Each row is a point. Each copy is the shape, with its points in the same order, turned, moved and blurred by noise. Is it also mirrored, or only turned?
(in the rows, 128 means zero)

Shape, 6 rows:
[[127 127]
 [162 118]
 [113  97]
 [136 139]
 [ 76 135]
 [ 79 159]]
Copy 1, 6 rows:
[[129 138]
 [135 174]
 [100 136]
 [146 151]
 [118  83]
 [148  80]]
Copy 1 is: mirrored
Copy 2:
[[118 122]
 [147 151]
 [ 97 144]
 [134 117]
 [ 80  93]
 [ 91  76]]
Copy 2 is: mirrored
Copy 3 (6 x 2):
[[118 133]
 [144 111]
 [ 96 110]
 [129 141]
 [ 73 157]
 [ 82 182]]
Copy 3 is: only turned

Shape (8 x 4):
[[109 100  78 183]
 [120 155  82 111]
 [155 118 138  89]
 [163 146 131 150]
 [106 134 166 136]
 [ 96  91 130 126]
 [ 77 130 132 147]
 [106 110  77 122]]
Copy 1 (8 x 4):
[[124 133  54 172]
 [120  81 111 123]
 [139 143 135  83]
 [159 136 139 147]
 [ 97 161 147 139]
 [ 92 160  93 119]
 [ 76 141 113 153]
 [110 110  72 119]]
Copy 1 is: mirrored
Copy 2:
[[141  54 123 140]
 [107 113 100  73]
 [121 165  98 128]
 [179 130 118 106]
 [136 133 166 128]
 [111 112 130 161]
 [116  99 167 132]
 [ 99  87 106 125]]
Copy 2 is: mirrored

Shape, 11 rows:
[[146 174 148  72 101 126 135 149]
 [ 88 178 100 119 128 116 134 148]
 [125 144 125 146  70 160 103 152]
 [140 118 127 125 125 116 152 154]
 [134 100  90 154 149 165 162 114]
 [126 140 123 104  73 167 144  93]
 [175 101 171 150  99 102 105 117]
 [101 107  98 129 170 184  97 141]
 [143 191 144 150  93 181 157 131]
 [132 149 141 102 121 154 103 154]
 [157 117  91 114 146 168 100 128]]
Copy 1:
[[140 208 130 129 106 145 102  79]
 [ 87 165 118  94 107 109 103 116]
 [116 144 113 178 104 151 115 131]
 [158 169 141 108 124 136 125 142]
 [143 116 107  89 151 162 157 150]
 [139 136 106 133  87 179 144  81]
 [201 143 151 175 133 112 137 115]
 [108 103 125  99 177 169  93 134]
 [ 99 184  96 157 123 158 173 103]
 [125 168 129 140 137 152  92 100]
 [153 127  90 115 165 165  94 121]]
Copy 1 is: only turned
Copy 2, 11 rows:
[[120 172 155  66  99 115 103 124]
 [ 72 135 151  99 135 114 154 144]
 [110 136 141 133  55 114 124 170]
 [146 115 126 100 110 111 144 124]
 [131 117  73 151 119 149 160 122]
 [102 164 128 141  70 137 108  99]
 [189 115 145 145 101  91  85 139]
 [110 106 106 132 122 196 144 174]
 [121 204 130 135  78 110 154 148]
 [125 148 145  94  99 147 113 164]
 [121 125  81 118 116 160 104 158]]
Copy 2 is: only turned

Shape (14 x 11):
[[102 129 186 115 150 118 141 107 126 132 135]
 [100  94 143 157 108  71 124 150 110 101 121]
 [ 84 126 114 116 121  83 156 162  96  90 105]
 [129 158 161 132 165 144 123 133 176 120 116]
 [123 176 146 120 158 140  99 108 136 135 116]
 [127 136 153 118 151 137  96  75 181 151  93]
 [157  92  87 163 205 100 161 139 142 132 117]
 [115 100 124 140  90 124 163 137 104  81 127]
 [ 98 109 153 111  90  89 147 197 114  84 119]
 [100 152 143 154 146 162  97 119 148 151 143]
 [147 122 164 133 146 144 112 121 117 163  92]
 [100 109 148 124 127 115 109 158  95  50 130]
 [116  60  77 124 186 120 149 160 135 126 123]
 [153 157 152  98 142 119  99 105 154 153 146]]
Copy 1:
[[156 124 130  76 154 125 130 157 158 117 145]
 [102 172 118 110 129  93  96 173 115 159 125]
 [ 70 164  87 102 148  97 147 159 130 141 108]
 [152 142 115 107  97 154 123 129 182  97 116]
 [132 126 124 107 137 159 106 110 161  85 127]
 [148  87 127  77  89 153  82 110 161 106 150]
 [151 113  66 170 128 148 104 149 165 197 106]
 [ 91 152 135 131 120 112 164 181 109 144 134]
 [ 96 199 124  79 125  89 159 166 121 151  94]
 [130 148 135 103 130 180 103 121 173 116 167]
 [167 121 115 101 126 167 112 126 108 124 134]
 [ 83 170 139 111 141 123 127 190 131 119  92]
 [109 115  89 130 128 170 127 171 162 215  90]
 [154 116 154  96 136 140 120  89 163 114 123]]
Copy 1 is: mirrored
Copy 2 (14 x 11):
[[139 149 170 146 141  98 122 109 129 110 103]
 [ 77  97 156 116  92  94 125 134 124  72  97]
 [ 95 122 113 101 111 100  99 165 149  79  75]
 [157 165 112 133 113 103 172 124 115 124 134]
 [142 169 113 117 136 128 143  95 125 124 133]
 [180 126 120 118 143 107 174  67 129 116 143]
 [117  97  59 158 121  63 131 127  61 126 101]
 [105  82 136 147  98 134 101 164 147  93 110]
 [102 112 162  95  80  96 111 191 143  94  86]
 [106 150 129 139 147 128 188 100 132 137 130]
 [141 125 134 122 109 122 135  75 119 153 103]
 [102 127 146 119 101 148 124 166 105  60  90]
 [114  74  81 128 149  90 143 166  78 126  73]
 [151 151 139 101 143 108 128  96 105 133 169]]
Copy 2 is: mirrored
Copy 3:
[[123 149 165 147 148 146 148  98  98 174 120]
 [184 114 167 183 139 158 145 121 119 113 119]
 [197 154 144 134 123 175 123 127 118 117  83]
 [113 167 140 135 145  70 145 113 128 131 127]
 [ 92 167 152 114 129 108 119 111 107 125 148]
 [ 68 125 151 130 137  90 128  61 115 126 125]
 [145  95 119 146 176  92 113 172  96 123  63]
 [179 128 119 144 155 179 160 119 148 117 112]
 [223 153 159 161 114 149 149 119 150 135 110]
 [ 75 153 136 159 120 120 138 136 124 136 158]
 [103 105 178 104 135 110 161 126 120 146 134]
 [177 163 172 151 164 163 122 125 163 121 128]
 [141  99 120 156 163 123  95 165 145 150  43]
 [116 127 142 118 127  87 115  91 107 159 163]]
Copy 3 is: mirrored
